Each row of a before or after table is a point. The points were changed in one or more steps. Then noise was added and the rows were shuffled. The steps act on how far a point lies along the listed directions, d1 being the first. Write out the steps. A step turns or swaps two directions, mirrors them in a line or flattens them onto one, adds a multiple of one to another, or multiplies one. Angles are multiples of 10 degrees, from the lower direction toward the higher: turns from -170 to 170, lines from 10 to 170 but not 90. Use the fewest steps. Two steps may share a direction if one is a turn and the other turns, adds or multiplies; they go together, in the order done. Otherwise the lowest direction goes first.
In the rows, zero is written as 128.

Directions:
(1): [ 84 158 126]
(2): [149 157  88]
Before, 8 rows:
[[162 121 142]
 [138 147 116]
 [131 108 129]
 [128 102 174]
 [180 150  93]
 [135 142 116]
 [163 109 158]
 [ 56  99 191]]
After, 8 rows:
[[ 68  86 195]
 [135 108 127]
 [135  99 171]
 [172 158  89]
 [162 123 136]
 [134 149 116]
 [133 143 118]
 [167 111 153]]
Steps: turn d1 and d2 by -10 degrees

Directions:
(1): [151 136 164  84]
(2): [174 100 139 156]
(3): [122  80 105  97]
(4): [ 95 103 171 141]
Before (13 x 4):
[[145 103 101  82]
 [ 79 145 163  78]
 [ 93 172 156 176]
 [147 134  86 100]
 [132 161 154 177]
 [104 111 166 123]
 [116 141 158 169]
 [144 119  98  97]
 [133 140 101 109]
 [120 127 101 111]
 [ 82 124 177 127]
 [110 152 164 180]
 [ 77 149 134 187]]
After:
[[131 162 138 131]
 [163  99  98  74]
 [146  91 101 109]
 [161 105  79 108]
 [ 97 161 159 158]
 [120 162 153 150]
 [130 150 155 129]
 [179  87 124  83]
 [ 96  92 131 108]
 [ 75 136 141  63]
 [103  86 130  85]
 [133 174 147 146]
 [155  87  92  99]]
Steps: mirror d1 and d2 in the line at 120 degrees; mirror d3 and d4 in the line at 60 degrees

Directions:
(1): [187 119 131  96  95 125]
(2): [157  93 122 162 151 172]
(3): [112  92 115 161  77 109]
(4): [147 163 173 171 117 121]
Before:
[[117  65  78 143 117 152]
 [176  97 135 125 155 169]
 [189 139 132 106 128 115]
 [113 123  97 154 131 117]
 [145 173 155 147 126 151]
 [ 76  87  94 140 112 122]
 [123  71 104 143  94 123]
 [180 136 133 102 142 152]
 [109 213 174 115 147 126]
 [157  99  89  96 181 183]
 [126 165 161 129 124 106]]
After (11 x 6):
[[181 108 109 111 132 121]
 [176 105 121 137 122 158]
 [ 87 167 155 153 111  93]
 [122 122 117  92 162 137]
 [109 143 146 173  72  92]
 [119 126 100  99 188 192]
 [173 114 150 210 104 155]
 [116 141 147 134  80  81]
 [109 149 111 149 123 108]
 [126 102  91 108 130 168]
 [157  74 133 164 102 139]]
Steps: turn d2 and d3 by 70 degrees; multiply d4 by -1

Directions:
(1): [140 117 101  91 184  93 127  99]
(2): [120 169 141 104 143 164 185 110]
Before, 12 rows:
[[125 155 159 157  63 221 153 164]
 [133 114 129 170 123  89  89 142]
 [143  88 103 138 129  65  79 145]
 [147  96  86 103 201  98  90 101]
 [130 142 146 159  92 117 109 149]
 [123 106 131 126 119 122 115 119]
 [132  97 117 145  97 125 113 169]
 [135 109 111 124 150  75  86 146]
 [121 144 159 121 104 153 184 152]
 [101 170 172 139 105 184 165 114]
 [141 107 136 175  84 125  85 157]
 [142  81 104 154 106  86  77 132]]
After:
[[139 114 147 179  82 135  92 158]
 [163  54  86 132 141  89  44 145]
 [133 134 137 153 101 102  93 141]
 [109 173 150 140 105 157 152 161]
 [115 163 151 157  67 164 160 157]
 [122 142 143 172  63 161 142 142]
 [128 108 125 146  91 133 119 174]
 [132  89 110 117 171  75  78  96]
 [119 119 139 133 109 143 134 119]
 [123 149 155 186  99 136 124 149]
 [117 174 147 119 137 209 183 119]
 [147  87 115 104 150  73 122 143]]
Steps: swap d1 and d2

Directions:
(1): [ 92 105  78 104 136 186 108 123 161 106 140]
(2): [163 111 119 153 165 135 146 145 180 181 153]
(3): [110  98 153 105 151 101 179 122 169  94  92]
(4): [ 77  93 187 116 119 147 120 133 118 174 142]
(5): [107 142 111 157  61 141 162 159 151 145  97]
Before, 8 rows:
[[168 160 198 133 157  55 132  93  46 102 114]
 [ 88  91 221  93 167  93 143  86 117 101 105]
 [ 86 107 104 122  87 146 121 126 117 124  93]
 [154 133  97 125 138 141 120 121 164 110 140]
 [106 121 136 140 105 129 170 143 142 131 117]
 [158 112 147 134 168 128 122 123 152 130 155]
 [ 71 119 154 101 103 131 129 143 117  93  88]
 [110 110  83 143 128 181 112 156 141 167 151]]
After, 8 rows:
[[136 103 102 132 179 163  93 139 129 169 175]
 [121 110 124 115 147 154 108 117 146  97 145]
 [ 91 128 125 148  74 139 180 155 151 132 102]
 [ 69 111 202 136  83 105 192 130 150 128  65]
 [139 112 134 158 108 108 150 141 132 179 103]
 [121 160 170 107 129  90 115  87  38  59 101]
 [160 133 100 129 142 137 123 121 167 116 143]
 [117 132 177 156  88  98 180 179 146 162  82]]
Steps: swap d1 and d2; add 1.5 times d3 to d5

Directions:
(1): [140 178 215 121 128 128 154 128 130 117 116 115]
(2): [132  71 151 115 122 198 139 136 110  85 140 122]
(3): [174 115 140  64 148 138 108  99 148 171 140 155]
Before:
[[142 146  89 126 126  86 126 122 152 159 116 130]
 [115  77  79 130 129 156 107 137 118 120 142 126]
 [152 132 172  76 155 144 116 111 126 157 130 144]
 [176 101 160  66 150 197 117 107 132 116 141 155]
 [144 108  84 115 120 124  96 110 120 157 127 157]
 [122  79  87 141 122 176 122 125 112  87 124 139]
 [122  54 106 126 138 194 148 137 127 101 131 139]
 [158  63  76 100 144 153  91 102 142 150 151 170]
 [149 160 169 113 140 115 130 131 139 162 135 130]
 [133 146  99 117 143  77 103 129 152 184 136 150]
 [151 117 209 100 131 174 141 123 133  95 138 129]
 [155 195 188 117 143  93 131 113 159 176 126 149]
 [132 152 184 114 129 140 146 136 133 126 115 134]]
After (13 x 12):
[[132 121 166 112 128 162 143 138 128 118 121 137]
 [112 101  65 135 132 124 100 133 126 141 136 127]
 [144 111 106  83 155 126  96 108 130 175 134 155]
 [114  61  56 135 142 162 133 134 136 125 131 147]
 [120  93  69 147 123 151 115 123 119 104 122 143]
 [147 143 157 112 139 125 126 130 135 160 137 131]
 [148  95   8 116 150  80  66  95 160 201 145 183]
 [135 172 115 119 144  59 108 126 156 190 130 148]
 [156 169 186 112 142 115 132 116 152 162 133 146]
 [145 167 115 126 129  78 134 122 156 159 111 126]
 [142  73 140 104 130 180 121 124 129 101 149 140]
 [162  78  48  82 153 154  81 102 139 152 148 174]
 [139 136  67 123 123  86  89 107 129 181 123 162]]
Steps: add -1 times d3 to d1; turn d1 and d2 by 40 degrees
